Each row is a point. Each copy is the shape, with its points in the same order, stretched, turned, moved and blurred by noise. Some copies are also mirrored. Which?
(in the rows, 128 means zero)

Shape (6 x 2):
[[142 121]
 [162 125]
 [126 156]
 [ 55 113]
 [127 136]
 [150  89]]
Copy 1 (6 x 2):
[[136 143]
 [150 166]
 [162 116]
 [ 97  61]
 [146 129]
 [108 163]]
Copy 1 is: mirrored
Copy 2 (6 x 2):
[[160 132]
 [173 116]
 [132 109]
 [ 96 181]
 [142 124]
 [183 155]]
Copy 2 is: mirrored
Copy 3 (6 x 2):
[[118 130]
 [ 96 127]
 [117 167]
 [195 155]
 [122 151]
 [120  99]]
Copy 3 is: mirrored
Copy 4 (6 x 2):
[[116 142]
 [126 158]
 [146 122]
 [100  62]
 [130 127]
 [ 87 160]]
Copy 4 is: mirrored

Shape (8 x 3):
[[128 139 123]
 [ 75 146 116]
 [133 121 156]
 [109 106 100]
 [170 113 137]
 [182 182 112]
 [132 146 132]
 [170 124  87]]
Copy 1 (8 x 3):
[[141 131 118]
 [ 92 157 115]
 [136 112 143]
 [116 111  91]
 [169  94 117]
 [205 151 102]
 [144 139 127]
 [173 101  72]]
Copy 1 is: only turned
Copy 2 (8 x 3):
[[133 150 128]
 [ 95 123  96]
 [158 124 136]
 [ 95 131 148]
 [165 157 165]
 [158 212 117]
 [141 147 123]
 [128 188 164]]
Copy 2 is: mirrored

Shape (10 x 4):
[[114 159  99 118]
 [131 104 149 156]
 [117 159 114  88]
 [ 92 111 103 160]
 [160  88  88 172]
 [ 82 132  99 126]
 [143 117  93 140]
 [151 126 151 129]
 [162  89  97 124]
 [ 83 158 132  83]]
Copy 1 (10 x 4):
[[113 149  97 140]
 [163 111 153 145]
 [114 147 100 113]
 [122  90 121 179]
 [184 101  95 187]
 [ 91 110 113 155]
 [152 116  94 151]
 [165 139 140 123]
 [180 104  88 141]
 [ 88 135 124 113]]
Copy 1 is: only turned
Copy 2 (10 x 4):
[[ 99 173 114 128]
 [128  89 115 134]
 [ 92 173 132 103]
 [102 114  66 133]
 [ 70  90 115 181]
 [ 94 148  75 109]
 [ 79 125 118 154]
 [123 114 147 132]
 [ 58  97 141 149]
 [117 168 106  73]]
Copy 2 is: mirrored
Copy 3 (10 x 4):
[[ 94 151 111 126]
 [147 108 146 171]
 [ 91 172 138 100]
 [ 95 103 100 169]
 [155  87  87 138]
 [ 69 132 114 149]
 [127 117 105 120]
 [141 143 155 137]
 [147 102 125  90]
 [ 58 160 158 122]]
Copy 3 is: only turned

Shape (8 x 4):
[[127 123  80 155]
 [112 109 111 126]
 [116 115 108 127]
 [198 124 187  98]
 [ 77 117 164  85]
 [113 132 107 108]
 [121 147 100 137]
 [ 92 109 111  81]]
Copy 1 (8 x 4):
[[114 111 136  75]
 [128 119 105 100]
 [121 122 110  97]
 [196 151 138 176]
 [117 136  49 150]
 [143 134  97 103]
 [108 146 121  92]
 [148 115  63  97]]
Copy 1 is: mirrored
Copy 2 (8 x 4):
[[149 137  83 165]
 [128 111  93 128]
 [128 121 102 137]
 [161  71 188 108]
 [ 90 113 120  67]
 [141 133 101 116]
 [134 152 113 143]
 [130 119  85  79]]
Copy 2 is: only turned
Copy 3 (8 x 4):
[[145 102 122 164]
 [110 119 137 139]
 [112 122 132 142]
 [149 191 173  80]
 [ 49 163 143 111]
 [107 129 109 133]
 [134 133 109 156]
 [ 72 123 114 105]]
Copy 3 is: only turned

Shape (9 x 6):
[[166 159  90 124 104 114]
 [113 167 170 122 193 117]
 [143  81 161 155 110 132]
 [150 173 153  98 117  96]
 [109  84 158 135 152 141]
 [109  99 119 138  98  99]
 [115 145 150 122 125 147]
 [129 115  97 149 102 109]
 [125 161 162 180  97 184]]
Copy 1 (9 x 6):
[[170 154 123 173 165  90]
 [ 81 121  92 175  81 116]
 [162  87 158 135 113 154]
 [156 133 122 166  99  74]
 [123  83 111 118 109 157]
 [158  90 136 116 152 100]
 [126 141 135 123 104 118]
 [152 118 139 142 170 109]
 [108 181 209 136 103 150]]
Copy 1 is: mirrored
Copy 2 (9 x 6):
[[156 138 118 100  94  91]
 [106 156 179 158 185  94]
 [154 118 159 143 113 182]
 [132 155 163  80 128  94]
 [133 114 149 147 155 167]
 [146  69 148 112 106 147]
 [101 147 140 117 126 124]
 [158  88 126 126  97 127]
 [ 75 181 139 159  77 134]]
Copy 2 is: only turned

Shape (10 x 6):
[[146 166 123 133 104 126]
 [146  95 145 183 143  89]
 [144 149 149 141 134 125]
 [ 82  97 115 114 127 104]
 [140 115 122 158 164 152]
 [ 80 144  92 146 165 105]
 [133 139 155 114 155 174]
 [ 67 101 124 106 124 171]
 [108 154 171 128 125 178]
 [115 110  91 100 108 118]]
Copy 1 (10 x 6):
[[141 142 105  99 131 142]
 [129  97  92 169 161  89]
 [146 129 122 122 152 132]
 [ 69  98 137 122 141 130]
 [126 155 143 162 157 106]
 [ 68 144 117 102 184 123]
 [154 147 179 139 153 146]
 [ 83 130 176 146 134 169]
 [149 146 156 140 153 186]
 [ 89 116 139 108 109 124]]
Copy 1 is: mirrored
Copy 2 (10 x 6):
[[143 151 129 153 115 123]
 [106  75 193 140 137 114]
 [145 137 154 127 130 137]
 [ 71  93 111 124 130 170]
 [144 110 139 144 165 163]
 [ 76 145 135 153 161 163]
 [170 140 123 105 143 195]
 [ 99 110  83 136 130 240]
 [158 152 143 124 116 210]
 [101 103  80 139 124 146]]
Copy 2 is: only turned
Copy 3 (10 x 6):
[[158 142 131 104 113 112]
 [126 134 211 186 136 128]
 [137 146 163 117 142 124]
 [ 59 109 136 157 116 112]
 [129 120 164 145 155 164]
 [ 79 157  99 173 117 155]
 [120 114 144  83 174 132]
 [ 44  91 126 110 121 147]
 [107 134 150  58 144 145]
 [103 101 115 148 109  95]]
Copy 3 is: only turned

Shape (14 x 8):
[[146 166 169 131 129 181 130  94]
 [120 120  90  77  98 146 162  94]
 [153 166 136  76  90 122 115 145]
 [174 106 111 141 119 111 151 134]
 [ 97 127 157  98 122 167 158  79]
 [186 101 168 109 119 146  88 145]
 [116 144 138 149 107 187  99 126]
 [142 132 116 138 154 130 156  87]
 [142 137 121 110 127  91 116  90]
 [137  89 118 103  95 156 103 135]
 [109 116 191  98 145 156 176 155]
 [140 114 121 152 131 189  91 147]
 [145 145 138 118  75 147 155 156]
 [168  94  88  98  97 140 139 158]]
Copy 1 (14 x 8):
[[129 126  98 175  77 156 128  58]
 [164 133 102 107 114 103  45 121]
 [164 103 183 130 125 160 103 109]
 [130 134 163 108 117  79 100 122]
 [120 111  69 132  97 144  84  80]
 [129  77 179 165  72 117 106 129]
 [140 141  94 171  56 163 145 123]
 [114 146 103 132 140 103  98  82]
 [ 97 128 152 134 161 137  67 113]
 [148 104 131 142  67 113  77 165]
 [151  75 116 101  98 115 158  76]
 [153 129 106 180  53 120 147 137]
 [168 131 156 106  75 137 125 106]
 [185 118 169 108  93  66  84 156]]
Copy 1 is: only turned
Copy 2 (14 x 8):
[[ 91 141 130 109 128 182 100 123]
 [113 171 102 139 129 107 120  81]
 [120 140 125 186  86 121  74  94]
 [177 131  91 136 119 132 138 124]
 [ 88 147 128  93 140 134  96  92]
 [152 148 121 140 113 147  56 159]
 [ 84 134 112 140 125 141 115 161]
 [138 144 125 104 146 148 148 112]
 [149 127 135 150 148 129 112 101]
 [128 159  97 150 124 108  90 139]
 [124 138 140  80  80 116  82 114]
 [112 150 111 134 125 135 117 182]
 [121 130  90 158  80 126 105 110]
 [158 167  83 160  93 108 112 128]]
Copy 2 is: only turned
